Every row gives one point. The window is the flat piece filled in between its corners: a triangle in 3 columns, a solid with four corners in 4, and so on. A path goes straight from each point to the next, and from the last back to the first. List the points from which the path goes on through the window.

Window (4 x 4)
[[ -5   1  -4   0]
 [ 34  22 -62  18]
 [ 34 -31  -1  -7]
 [  6  12  66 -22]]
Path:
(1): [ 43 -19 -11 -41]
(2): [ 31 -25  17  18]
(3): [ 33 -15  21  35]
(4): [ 23  -4   2 -42]
(5): [  5 -25  14 -60]
(6): [ 2  8 45 34]
(7): [ 14 -26 -14  18]
(8): [ 47   6 -39 -40]
(9): [ 19   6  20 -54]
(10): [  6 -16  55   5]
(11): [ 1 13 49 12]
(12): [ 16   6  34 -39]
Through the window after points: 11

Window (6 x 6)
[[-23 -26  24  62 -29 -44]
 [ 15   6  27 -28 -47  13]
 [ 32   2  10  10  15  -7]
 [-18  18  -8  52 -30  19]
 [-54  33 -20 -19   9  37]
 [-39 -27 -35  14  -9 -56]]
Path:
(1): [-12 -52  -7  28 -16  -4]
(2): [-11  25   1  29 -32 -43]
(3): [-41  37  -2   3   5 -28]
(4): [-38 -25 -33  25  -8  13]
(5): [ -6 -17  26  -1 -29  24]
(6): [ -6  17   5  -9 -30  -8]
(7): [-69  19   1  -1 -26 -70]
(8): [  5 -49 -33  39  -1 -14]
Through the window after points: 5, 7

Window (6 x 6)
[[ 44 -30 -17 -12  21   4]
 [-10  10  36 -14  24 -37]
 [ 26 -36 -10   5 -62   9]
 [ 50  18   5 -32 -21  15]
 [  8  -4 -39   8 -30   0]
 [-37   6  47  56  77  -8]]
Path:
(1): [ 18 -31 -25 -29 -28  46]
(2): [ 36   3   3  24 -34 -19]
(3): [ 50   6 -23  38 -28 -20]
(4): [ 30 -39 -11 -25 -37  15]
(5): [-12 -20  -8 -12 -22  19]
(6): [ 21  -5 -15  11 -23 -15]
(7): [ 81  14  22 -14 -65 -18]
(8): [ 21 -11 -29 -42 -10  27]
(9): [-55 -43  25  -2  -5  10]
(10): [ 27 -11  -8  35  -8 -17]
(11): [ 50   4 -22  21 -33 -43]
(12): [ -8 -10 -19  -2  -1  15]
Through the window after points: 5, 11

Window (8 x 8)
[[ -9  45 -40  -6   3  14 -38  22]
 [  5  17  36 -48  -1 -40   4  23]
 [ 39   1 -80 -16 -52  -4 -13 -31]
 [  0 -12  34   3   1 -10   0  20]
 [-22  24  45 -40 -14   3  34  14]
 [-12  63 -28  -2  23 -35  28  17]
 [ -3 -23 -58 -42 -33 -20  -9 -61]
 [ -2  27   8 -41  39   2  33  33]]
Path:
(1): [ 12  38 -11 -27   3 -16   2 -15]
(2): [ 25  56  43 -29  10  12  31 -22]
(3): [-19 -20 -21 -26 -12 -48  16  29]
(4): [-18 -11 -57 -34 -21 -26  18  25]
(5): [ 32  45 -18 -30 -19  -4 -10 -49]
(6): [ 11   8 -12 -10 -14  -7  -6 -26]
(7): [-22 -31 -44 -56 -20 -25   8  16]
(8): [ -4   3 -14 -36 -26 -29  15  42]
(9): [ 10  34  47 -39  22 -24  -5 -23]
(10): [ 24  29 -18 -18   4  -9  -9 -44]
(11): [-30 -36  -7 -52 -35 -36   9  24]
(12): [-32  31 -56 -32 -16 -10   7  41]
Through the window after points: 6, 8, 10

Window (8 x 8)
[[ 16 -10   0  -2 -44  -2 -31   2]
 [ -9   9 -65  24  -8  21 -34  -6]
 [-62   5   0 -50  42  -2  -1  38]
 [ 68  -1 -14  37 -27   3 -12  33]
 [ 77  27  40   4 -41  33  26  -3]
 [-20 -32   7 -26  32  -5  25  -4]
 [ 21  22  68  26 -19 -11  41   4]
 [-68 -21 -70 -31  -5   0  11  32]]
Path:
(1): [-11  16  -5 -37   8 -31  17 -39]
(2): [ 13  -3 -11  33 -21  56  11  69]
(3): [-14 -32 -15  -5 -28  29   2  25]
(4): [  4  22 -35  -7  31 -39   5  20]
(5): [ -6  -9 -24 -34  -5 -11  19  11]
(6): [-42  10  61  32  -7  57   6  -3]
(7): [ -7  -1  64  58 -32  21   1  -2]
(8): [ 24  20  -1 -33  -6 -25  41  18]
(9): [ 26   7 -28 -23  36 -41  24  17]
(10): [-51  -8  29  -7   0  43   5   9]
(11): [ -9   0 -26  -2  -9  35   3  27]
(12): [-14   0 -48  -7 -20 -36  -6 -22]
(13): [  5  24 -43 -15   7 -27  39 -37]
(14): [-22 -14   5  -4 -19  15   7  39]
(15): [-50 -35  12 -32  16  40 -10  29]
(16): [-11  38 -44 -15  11 -40   9  26]
Through the window after points: 3, 7, 11, 13, 15

Window (9 x 9)
[[-13 -28  48 -45  27 -45  -4   8  -4]
 [ 34 -27 -50   9 -10 -10  -5  -1  -7]
 [  4 -37 -20  12  32 -46 -60 -12 -24]
 [-23   1 -47   5 -17 -25 -14  16   6]
 [ 22  -7 -26  51 -42  22 -43  20  28]
 [ 45 -42  -4 -27  26 -64   2 -67  43]
 [ 15 -21  -4 -27   5  56  19 -36  88]
 [ 24  24   0  12  14  -9  30 -29  19]
 [-12   5 -25 -15 -28 -33 -40  -2 -45]]
Path:
(1): [ 31   7 -42 -22  15 -15  -5  44  31]
(2): [ 40  33   7 -16  26 -29 -10 -16  34]
(3): [-21 -32 -12  10 -15  -8  20 -14 -26]
(4): [  5 -23 -19  31 -10  -1  32 -57  27]
(5): [ 25   7 -13 -29 -12   7 -24  22  36]
(6): [ 21   3 -51 -31  10  14 -58  41   0]
(7): [ -6 -49  11  17 -13 -45  21 -53  19]
(8): [ -7 -18 -18  -1 -10 -35 -16 -25   3]
Through the window after points: 2, 8

Window (9 x 9)
[[ 22  10  22  34 -44 -24  34  35   6]
 [ 49 -47  15 -21 -29 -22  45  11  -8]
 [ 17 -21   7  38  44 -11 -18  32   9]
 [ 20   6  38  12 -50  14 -81  -7 -12]
 [ -1 -31  -9  -8 -24 -29  29  -3 -22]
 [ 23  16  -4   7  32 -34 -73  42  12]
 [-29  17  48 -18 -54  68 -72  36  25]
 [-13   9  45  -5  33 -27  23  46 -44]
 [ 47   2   1   0 -22  -3   1 -31  30]]
Path:
(1): [ 31  19 -31  20 -32   2 -18  25 -29]
(2): [ 31   0   2  -2   0  28 -25  37 -31]
(3): [-15 -14  23  13 -12 -33   7  12  45]
(4): [-13  -3  43 -24   3 -64   9 -17  20]
(5): [ 34  -1  -2  11   4  30 -53  40 -11]
(6): [ 22 -12   3   9   5  -6   5  32 -17]
(7): [ 15 -21  12  16   9 -53   3  -4  10]
(8): [-14 -46  51 -30  21 -44  -3   7  28]
Through the window after points: 8

Window (11 x 11)
[[ 10 -21  16  28  12 -23 -15  24  -7  -7  13]
 [-27  19  -1 -43  20 -10   6  -8 -27  -2  51]
 [-54 -24   8  31  43  18 -13  23 -15  -1 -31]
 [ 19 -29 -53  23  41 -15 -61 -11 -20  34  45]
 [-33  25  29   7  -5 -30   8 -40  -3  49 -23]
 [ 73  30 -25  34  44   1  38  30  24 -50 -45]
 [ -4 -12  -1  37  -3  56 -36 -39  -2 -39  26]
 [ 48 -51 -50 -38   6  16 -40  14   0 -20  -7]
 [ 36  76 -13  -5   3 -13  17  52  43 -27 -47]
 [-28  -7  19  15 -16  33  41  12  70  24 -41]
 [  9   1  12 -45  35  52 -23  31 -48  24  21]]
Path:
(1): [ -3   5  -9   4   7  18  25  33 -25  15 -10]
(2): [ -4  13  37 -15  44  20 -29  -1  32 -49 -19]
(3): [ 42  51  14  10  67  -9 -18   0  46 -30  -9]
(4): [  0 -34 -49  10 -12  16   5  36 -44  20  -7]
(5): [-15  -5 -67  42 -11 -16 -23  32 -63  17  18]
(6): [ 40   0   7 -12  47  34  -1  16  41 -16 -11]
(7): [ 34  -3  17   5  33  36 -37 -21  38 -28  12]
(8): [-10  -5 -32  36 -14  26   1  -3 -29 -27  -2]
(9): [-10   8 -11  21  -9  31   4  13 -34 -17  11]
(10): [-19 -41  28  19  68 -38 -37   3  38  25 -34]
(11): [  7  32  17   2  44   9 -10   5  34   2 -33]
(12): [ 24  36 -39  -1 -34 -20  23  63  -3 -31  -4]
(13): [  4  -2 -13  40  -7   7  -4  20   1 -16  -8]
(14): [ 10   7  -3 -20  72 -19  11 -14  30 -14 -20]
(15): [  9   0  41  12  51   3 -14   2  51 -11  -2]
(16): [-10  12 -32 -15 -13  23   7  -3 -50   5  14]
Through the window after points: 3, 7, 9, 11, 15

Window (11 x 11)
[[ 44   1 -10  -9  25 -37 -28  45  17 -27 -18]
 [ 44 -16 -53 -73 -21 -47 -23 -37  34 -34 -29]
 [ 14 -17 -14  10 -20  45 -36 -14  47  37 -18]
 [ 22  -7   4 -18  -9  99  15  25   4  28  37]
 [ 33  55  26  16  54  22 -12 -12   5  -7 -29]
 [-49 -16 -16 -58  29  27 -29 -40   4  -3  76]
 [ 31  70 -10  21 -17 -45  21 -32  -3 -32  30]
 [ -8  -2  26  12  52  62   0  -7  55 -15  25]
 [-13  32  62   6  -6 -49  14 -34   9   7   2]
 [-50 -26 -35 -52  38  34  -7  36 -14 -40  -4]
 [ 55 -34   1  15 -46  22   0   8 -35 -15  -1]]
Path:
(1): [ 23 -15   0   0  19   9  24   4  31  -1   9]
(2): [ -9  42  17 -16 -10  27 -53 -12  -4 -32 -21]
(3): [  4  20  17  -9 -11  21 -17   3  15  -6  15]
(4): [ 16 -15 -13  49  43  17  17 -26  24  28 -10]
(5): [ 12  -8 -16  -5  25  24   8  -1   0   7 -12]
(6): [  8  11  25  -9 -26  21 -30  24  37 -43   9]
(7): [ 18  53 -10 -33 -34  -1 -36 -10  21 -36  -2]
(8): [ 24  -6  -6 -15  25 -16   6 -27  12  -5  -7]
Through the window after points: 7

Window (12 x 12)
[[-52  -7  -8 -32 -17  15 -39 -22 -45  28 -40  -8]
 [  2  12  28  30  -3   6  43 -22 -19 -37 -19 -52]
 [ 11 -56 -15 -24 -21  13   8 -24  40  67 -59 -32]
 [ 13 -10  18 -15 -48  -2  72   0 -31  26  16  29]
 [-34 -27  29  38   0  13  17  33  52 -32 -14  69]
 [-33  51 -43  19 -15   7  47  -6  46 -21 -27  24]
 [ 20 -32 -43  21   4  -9  28   3  40  19  43 -27]
 [  8  19  -1 -10  31  42  23   0 -32  35 -24 -36]
 [ 63   3  11 -22   0  13  -4  26 -37  -3 -42  -6]
 [-28 -21  14  -8   4 -26 -35   5 -58  94 -43  31]
 [ 15 -56  23 -40  12 -26   9  29  31  23 -17 -34]
 [-15  47  20  11   4   8 -81  16  17  18   8  -3]]
Path:
(1): [ -4  -4  23 -10  -7  10   8  28 -30  24 -41 -12]
(2): [-42 -29   0   7 -19  32  27  52 -16 -11 -19 -96]
(3): [ 26 -25   1 -12   0 -10   9 -21  28  35 -24   7]
(4): [ -7   6  13  -6  25   4   3 -30  -7   8 -21  20]
(5): [  7  -4  -8  23 -51  22   9  39  -2  14 -28 -29]
(6): [-35 -12   1  53 -52  19  41  28  33  -2   8 -14]
(7): [  5  16 -18 -28  23  -8  10  -8  17   1 -38  18]
(8): [ 19  -3   2 -11  -4   2   3 -35  11   7 -22   0]
Through the window after points: 2, 6
